Each row of a before or after table is a point. The points were changed in one or more steps. Then noise was added and the rows were shuffled. The steps act on columns, c1 being the first. Name the steps. A step turns or swaps two columns, mirrors them in a line or flattens them onto one, adds a multiple of one to another, or multiplies or shifts one. Angles are multiples of 10 degrees, from the lower column toward the higher: turns from -170 to 170, lines from 10 to 170 but not 90. Use the fewest steps. Two steps may share a column if one is a turn and the other turns, adds or multiplies; they go together, in the order done. Otherwise the lowest column goes first.
In the rows, 128 means zero.

Before (8 x 3)
[[104 149 121]
 [ 35 151 125]
 [ 34 187  89]
 [138 202 162]
 [119 165 102]
 [ 97  48 144]
 [ 87 156  96]
 [148  94 116]]
After (8 x 3)
[[ 93 147  73]
 [207 130 126]
 [198 129 134]
 [ 96 136 117]
 [163 132 115]
 [144 144  95]
 [158 113 166]
 [176 142  92]]
Steps: shift c1 by 60; flatten c2 and c3 onto the line at 110 degrees

Before (11 x 8)
[[148 112 151 130 153 115 150 175]
 [119 118 185 152 141 164 167 163]
 [146  93 151 118 135 139  85 148]
 [113 131 163 106 119  94 104  93]
 [131 159 166 144 164  91 113 112]
 [164 124 120  62 131 130 107  96]
 [117 161 113  62 134 155 156 150]
 [103  89  99 119 143 106 166 125]
 [122 146 164  67 133 107 136 119]
 [105 123 156 109 136  97 121 104]
 [130 109 104 151  87 111 116 111]]
After (11 x 8)
[[109  87 105 125 137  64 224 129]
 [146  90 149 117 138 171  15 145]
 [116 118 182 149 134 248 224 162]
 [151 111 154 129 139 151 183 176]
 [117 163 113  63 129 132 204 155]
 [105 126 157 107 130 141 113 101]
 [125 140 168  66 124 161 146 118]
 [129 109 103 152 112  75 100 113]
 [117 131 167 104 127 151  66  92]
 [165 123 123  64 131 112  78  94]
 [131 162 166 144 142 146  96 109]]
Steps: add 1.5 times c3 to c6; multiply c5 by 0.4; multiply c7 by 2.5

Before (9 x 11)
[[ 78 129 128 102  61 177 134 127 102 157  80]
 [100 133 146 153 206 134 158 150  69  95 137]
 [ 85 151 133  84  93 133 124 162  91 146 163]
 [ 73 188  72  93 129 164  86  75 115  97 104]
 [ 48 140  71 137  73 128 141  42 152 111 133]
 [ 97 154  42 146  53 162 112  87 112 104 127]
 [101 105 109 157 228 175 194 159 146 130 198]
 [105 137 107 116 211 113 183 199 114 101 112]
 [108 211 114 138  61 153 157  87 124 148 111]]
After (9 x 11)
[[ 99 146  95  84  90 128 158 161 101 146 166]
 [ 95 132 109 102  58 178 166 128 109 156  79]
 [142 213 138 136  64 150 164  94 117 148 116]
 [156 142 138 112 210 109 181 195 104  96 114]
 [ 94 156 185 147  54 164 138  89  65 101 127]
 [133 138  82 154 205 130 173 150  94  96 138]
 [ 86 142 191 134  74 125 198  42 106 112 135]
 [162 105 150 152 229 174 192 163 134 125 198]
 [ 61 190 160  97 132 160 142  78  80  92 103]]
Steps: turn c1 and c7 by -50 degrees; mirror c3 and c9 in the line at 70 degrees

Before (8 x 14)
[[162 111  93 160 220 118  63 107  85 107 156  68 125 119]
 [ 83 144 126 132 138 113  70  52  80  22 139 125 135  82]
 [123  95 117 127  76 182  65 120  95 116  75  33  98 105]
 [187 113 156 154 126 141  16 133 161 103 129 143 157 139]
 [125 124  91  70 140 166 166  96 151 135 119 143  90 122]
 [134  88  95 132  65 230 122 152 151 123 105 150 200 134]
 [ 37 171 123 172  59 113 150 149 148 166 130 127  89 157]
 [155  91 121 124 142  80 106 205 154 118 181  93 178  82]]
After (8 x 14)
[[104 166 120 134 143  82 107 204 152  84 183  94 178 157]
 [139 136  88 188 140 167 167  95 151 125 119 146  87 135]
 [122 146 100 125  66 231 121 150 153 102 103 148 199 104]
 [ 66 115 156 107 127 138  14 132 161 105 129 146 160 109]
 [172  67 125 117 140 114  67  53  76  37 137 126 135 174]
 [132 151 111 125  76 183  63 122  95  93  72  33  95 130]
 [212 110 125  68  58 110 149 152 147 189 131 128  89 124]
 [ 90 128  89 102 218 117  62 108  85  97 155  68 127 127]]
Steps: turn c1 and c4 by 170 degrees; turn c2 and c14 by 150 degrees; turn c2 and c10 by -40 degrees

Before (9 x 24)
[[ 51  98  92 189 159  88 136 136  89 145 193 157 136 137 147 143 176 137
  128 154 193 135 152 181]
 [ 91  99 108 132  83 168 116 148 129 112 138 164 123 186 198 122 165 200
  101 141 146 154 123 133]
 [146  85  61 202 151  69 212 112 174 225  73  88 129  85  82 215 132 123
   84  99 109 175 164  75]
 [157 136 141 206 201 122 212 174 123 174 142  78  55  82  84 164 136  94
  121 151  68 138 109 106]
 [121 107 141 115  94 143 145 171 113 129 137 158 187 149 157 162 136 173
   95 115 144  97 104 160]
 [163  87  64 223  99  90 177  58 163 196  76 124 141 103  70 179 137  39
   72  64 109 176 175 122]
 [ 42  79 167 105  95 164  96 147  95 147 100 192 149 158 137 111 128 183
  107 136 159 125  85 137]
 [ 85  81 144 161 102 180 100 100 139 154 133 138 157 149 161 148 116 187
  155 124 151  98  66 161]
 [125 147 180 153 130 146 221 156 143 149  97 119  77 107 102 223 186 121
  169 150  93 123  87  84]]
After (9 x 24)
[[154 168 108 134  89 162 113 149 132 136 119 155 103 188 199 130 166 205
  102 102 148 155 124 139]
 [125 134 179 152 144 141 220 154 141 189 125  97  91 102 101  25 182 126
  168  98  94 126  85  83]
 [116 150  64 226  80 109 180  53 163 177 164 130 143  97  71  58 133  48
   72 203 108 178 173 121]
 [203 150 168 107  71 188  92 152  93 161 162 194 117 158 136 134 122 182
  109  88 160 121  83 140]
 [188  93  90 186 102  37 136 139  91 153  57 162 120 137 145 134 176 135
  131  77 193 135 156 176]
 [137 162 143 112  99 126 147 175 111  94 110 183 166 150 157  96 134 175
   90 138 147  98 108 160]
 [122  99  60 204  90  83 214 110 174 206 149  98 151  86  81  29 133 126
   86 161 109 172 162  72]
 [173 141 146 160  77 177 100 101 137 129 116 147 150 149 158 110 114 186
  151 118 152  93  64 161]
 [ 90  57 141 205 155 101 212 177 121 209 102  50  87  85  81  95 135  98
  120 117  70 137 109 107]]
Steps: turn c1 and c20 by 160 degrees; turn c2 and c5 by 80 degrees; turn c11 and c16 by 160 degrees; add 0.7 times c11 to c6; turn c12 and c13 by -30 degrees; add -1 times c13 to c10
